Each row is a point. To make a cloud, some directions were put in groups of two or more. Within a group, all points are equally far from the middle, so they leave a hole (a ring in 2 directions, a hollow ball in 3). The other directions are filled evenly. Then the cloud was stretched, turned, moved and blurred a little. Count the holes, and give their numbers of directions, smallest first.
In the rows, zero is written as 128.

Cloud, 13 rows:
[[166 120]
 [142 146]
 [149 130]
 [118 176]
 [129 132]
 [ 97  91]
 [ 93 178]
 [ 92  82]
 [102  96]
 [116 136]
 [158 150]
 [130 141]
 [102 152]]
Holes: 0

Cloud (19 x 3):
[[ 73 131 145]
 [111 149 122]
 [129 136 104]
 [ 73 147 145]
 [ 93 156 128]
 [151 164 132]
 [122 152 133]
 [115 116  91]
 [116 121  65]
 [ 70 135 153]
 [141 131 190]
 [104 143 139]
 [112 116  76]
 [145 150 152]
 [165 118 128]
 [121  92 167]
 [160 171 138]
 [133 104 146]
 [162 110 131]]
Holes: 0

Cloud (49 x 6):
[[171 110 115  97 118 130]
 [ 58 144  97 122 171 133]
 [172 122 149 129  98 133]
 [113 102  82 133 137 123]
 [ 83 161 103 114 178 125]
 [ 98  56 107 103 149 144]
 [102 127 149 150 147 169]
 [122 136 134  84 165  77]
 [138 127 168 118 145 132]
 [127 124 110  78 170 117]
 [ 99  89  87 120 137 120]
 [ 62 133 106 120 177 124]
 [ 75 118  85 129 122 157]
 [118 110 113 123  89 160]
 [134 127 168 122 143 138]
 [125  68 113 106 132 164]
 [132 109 106  84 162 167]
 [ 89 110  78 128 137 137]
 [167 105 117 100 118 142]
 [117 158 122 151 168 120]
 [ 96 132 119 109 196 106]
 [116 159  75 112 149 162]
 [121  96 123 148  98 140]
 [137 138 153  77 149  99]
 [142  80 137 123  83 119]
 [144 147 120 152 158 125]
 [ 69 117 135 105 139 106]
 [ 75 111 117 101 163  95]
 [117 113  82 157 149 139]
 [136 147  90 103 134 156]
 [105  95 150 147 143 108]
 [173 136 131 135 130 123]
 [ 79 115 129 108 165  87]
 [116 131 119  84 159 164]
 [ 78 131 150 139 135 121]
 [119  87 125 153 123 147]
 [137 102  88 104 152 111]
 [ 66 100 136 119 179 126]
 [101 114 159 127 135  61]
 [131 109 131  83  94 133]
 [148 165 133 151 124 170]
 [125 155 113  85 135 143]
 [ 68 133 141 115 137 137]
 [ 88  84 131  88 144 133]
 [132 145 140  72 125 116]
 [ 98 107 134 163 142 133]
 [ 97 167 125 151 151 106]
 [106 103 176 113 126  95]
 [113 158 103  93 157 129]]
Holes: 2 (2, 2)

Cloud, 82 rows:
[[ 72 132 127 128 168 123 124  91]
 [110  77 105 126 106  98 114 140]
 [110 119 168 106 180 151 133 118]
 [131 124 138  77  76 148 158 120]
 [125 123 129 107 164  85 109  81]
 [144 150 114 144 106 133 150 181]
 [120 133 125  78  92 130 134  94]
 [178  97 114 139  63 114 149 124]
 [ 95  99 164 173 156 109 120 120]
 [126  76 113 125 108 170 154 117]
 [105 132 134 171 168  80 142 108]
 [126 164 106 116 173 118 101 148]
 [127 162 182 106  73 134 131 107]
 [125 120  96 104 142 133 141 167]
 [119 109 135  95 141 115 149  67]
 [127 133 142 166 156  72 120  84]
 [124 144 190 103 142 135 181 126]
 [ 89 169 142  67 143 115 124  93]
 [ 95 136 137 169 172  95 128  75]
 [127 144 137 140 114  79 103 163]
 [166  99 155 100 104  88 155 119]
 [134 147  93 116 111  95 126 109]
 [104  87 128 117 120 103 100 137]
 [119 151 184  79 162 153 145 119]
 [168 103 134 110 139 113 159 105]
 [ 82  88 145 139 115 110 120 123]
 [121 188 151 117  82 122 131 104]
 [112 142 101 105 136 125  78 138]
 [145 121 126 138 123 118  87 164]
 [156 131 135  84  59  93 144 142]
 [115 103 129 113 161  73 126 121]
 [118 154 136 163 102 104  87  89]
 [156 171 142 140 138 138 136  86]
 [ 80  98 122 155 117 129 109 107]
 [158 128 120  84  63 116 149 135]
 [ 80 125 150 122 179 125 150 133]
 [149  99 103 105 126 145 167 142]
 [140 112 106 108 153 133 155 157]
 [133 145 160 153 163  97 109 156]
 [146 166 187 133 155 134 137  99]
 [159 128 109 167 157 144 133 117]
 [131 169 174 106  85 160 131 125]
 [100 125 164  80 145  89 145  95]
 [137 124 155  96 179 124 111 147]
 [117 135  89 115 142  98 114 108]
 [119 145 128 157 102  86 108 143]
 [161 123 111 104 105 154 123 141]
 [138 154 129 115 184 115 114 154]
 [126 158 149 148 161  72 113  93]
 [135  91 177 100 136 132 155  93]
 [160 136 123 164 114 150  95 137]
 [160 126  98 157 124 142 146 143]
 [150 149 144 143 139 130 180 133]
 [122 151 167 152 135 104 106 164]
 [115 122 177  80 132 103 158  89]
 [133  85 172  93 111 106 166  99]
 [ 93 125 110  98 167 105 123 114]
 [ 98 166 116 161 157 109 114  97]
 [ 85 122 149 110 156 101 146  76]
 [109 133 117 182 182 111 128 114]
 [156 126 148 105 112 122 112 183]
 [132 129 205 109 121 147 117  98]
 [150 134 126 128 153  88 118  72]
 [121 136 154 104 144 158 133  59]
 [ 86 120 130 113 193 136 104 104]
 [165  87 102 157  98 134 128 156]
 [125 123 137 172 126  80  95 124]
 [130  93 127 130 137 132  68 134]
 [125 141 151 110  99 171 135 101]
 [105 108 160 178 152 102 125 132]
 [ 99 127 106 182 164 108 146 116]
 [ 88 148 183 104 158  99 120  74]
 [118 145 114  72  87 102 134 129]
 [ 80 142 130 139 113 122 111 106]
 [135 115 136  85 136 151 160 107]
 [132 136 161 146 159 156 144  79]
 [174 139 160 116 129  95 147 112]
 [110 118 118 188 127 144 103 123]
 [ 91 103 164 168 154 104 120 118]
 [119 112 184  95 161 141 141 133]
 [148 163 116 140  96 115 141  95]
 [148  89 170  95 109 118 130  94]]
Holes: 3 (2, 2, 2)

Cloud, 105 rows:
[[118 149 149  98 140 152  67 178 136]
 [124  91 127  96 149 157 143 164 204]
 [144 129 153 141  73 155  99 168 110]
 [116 124 132 164 104 138 158 135 118]
 [154  96 137 160 126 103 145 137 112]
 [ 70 144 132 120 112 141  90 156 132]
 [150  92 136 128 129 146 169 171 135]
 [124 120  87 189 102 100 149 128  99]
 [129  92 169 101 155 167 108 116 141]
 [197 111 110 115 152  94 161 116 174]
 [158 142 105 140 177 108 136 142 125]
 [144 105 154 102 157 137  97 168 114]
 [120 107 145 146 130  89 121 163 130]
 [ 93 105 172 149 110 129 112 135 104]
 [133 146  96 118 143 107 127 152  92]
 [ 97 120 124  79 148 129  96 157 166]
 [166 117 120 132 140 103 112  78 124]
 [135 139 134 166 125  78 132 125 146]
 [118 105 124 163 129  82 106 114 100]
 [121 108 145  88 152 129 146 125 129]
 [103 129 133 129 129  70 153  98 116]
 [ 87 163 129 128 121  90 112 112 110]
 [138  87 124 110 142 114  90 131 128]
 [118 149 154 160 118 119 151 130 119]
 [127 120 122  85 108 120 129 152 154]
 [124 149 153 121 133 139  95 144 170]
 [176 101 124 146 119 123 131 148 167]
 [112 103 153 106 173 139 107 162 109]
 [168 123 120 138 174  76 101 109 124]
 [121 165 165 136 103  97 101 128 152]
 [148 124 125 169 143 104 146 107 124]
 [156  97 120 115 164 133 165 137 187]
 [114 148 134 166  99  74 140 101 120]
 [145 126 129 101 123 115 110 120 130]
 [149 123 127 110 141 128 149 152  94]
 [ 73 132 169  89 174 151  64 194 107]
 [101 121  92 151 122 108 165 152 145]
 [117 117 130 174  82 147 113 151  94]
 [186 133 113  96 131 123 138 138 130]
 [116 132 136 144 195 124 131 129 114]
 [119 134 160 148 183 120  72 122  98]
 [ 72 171  93 139 103 151 136 201 119]
 [162  95 123 118 109 170 122 121 126]
 [ 92 153 132  83 150 130  94 151 152]
 [100 163 111 114 151 164 126 156 168]
 [155 133 157 126 174  79 116 110 121]
 [172  95 169  99 152 151  90 113 143]
 [182 122 158 125 115 143 104 130 172]
 [127  93  95 168 168 133 114 135 100]
 [119 128 126 164 174 124 100 157 127]
 [138  93 122 131 188 178 167 148 160]
 [157  93 132 101 182 163 131 164 177]
 [137 160 142 131 137  84 104 178  88]
 [121 105 155 123 177 138  72 179  97]
 [115 151 150 138 139  92 116 135  73]
 [136 152 139 106  99  88 160 149 189]
 [162  97  97 121 118 163 168 171 148]
 [136 100 131  86 179  98 112  98 172]
 [145 103 132 161 131 125 163 119 140]
 [104 131 175 127 100 138 119 138 108]
 [129 128 134 189 107 100 102 132  93]
 [111 112 150  87 179 167  86 199 144]
 [174 121 139 113 155  98  69 139 122]
 [109 123 150 106 170 173 119 193 174]
 [103 109 151 141 190 166 129 117 134]
 [118 152 139 167 102 117 105 197 108]
 [122 135 104 147 120 127 135 144 167]
 [ 87 120 147  85 123 139 124 153 124]
 [144 145 149  80 161  72  84 118 179]
 [128 157 169 133 123 143 123 144 148]
 [123 139 127 133 181 114 120 133  92]
 [155 145 131 111  86  62  93 126 126]
 [103 155 116 146 105 125 122 190 134]
 [ 95 140 125 158 149 168 129 144 117]
 [128 100 158 130  94 159 139 183 159]
 [189 143 164 170 106 115 134 149 119]
 [ 83 118 115 153 150 139 166 147 130]
 [164 123 132 154 145 110 149 114  81]
 [ 81 129 170 136 147 102  93 142  91]
 [105 116 162 146 109 159 106 147 111]
 [ 84 126 154 138 149  78 101 166 114]
 [116 152 200 122 165 129  82 121 124]
 [113 142 135 178  80 154  95 176  73]
 [ 90 151 109 102 151  96 142 157 117]
 [105 171 139 120 127 115  95 130 156]
 [163  95 114 172 112 160 158 137 122]
 [120 162 129 121  82  93 104 142 154]
 [ 87  99  95 109 182 151 137 172 143]
 [157 119 118 184 103 132 165 126  82]
 [111 188 140 137 118 104  79 156 149]
 [188 161 160 101 110 120 103 153 136]
 [126 123 163 110 100 140  98 145 136]
 [110 140 119 122 115 145 156 146 174]
 [170 147 158 163 137 102 120 101  82]
 [130  87 153 122 152 108 139 128 125]
 [105 138 119 156 142  76 142 134 116]
 [124 153 112 106 160 106 141 163 145]
 [109 119 149 142 145 164 119 154 161]
 [131 130 134 129 118 125 111 106 132]
 [121 146 102 105 123 124 155 164 172]
 [133 121 107 191 113 112 125 127  87]
 [ 81  99 137 150 154 118 115 161 108]
 [159 130 136 159 168 116 139 120  97]
 [106 133 162 141 126  83 134 105 111]
 [112 176 172 166 152  96  61 132  84]]
Holes: 1 (3)
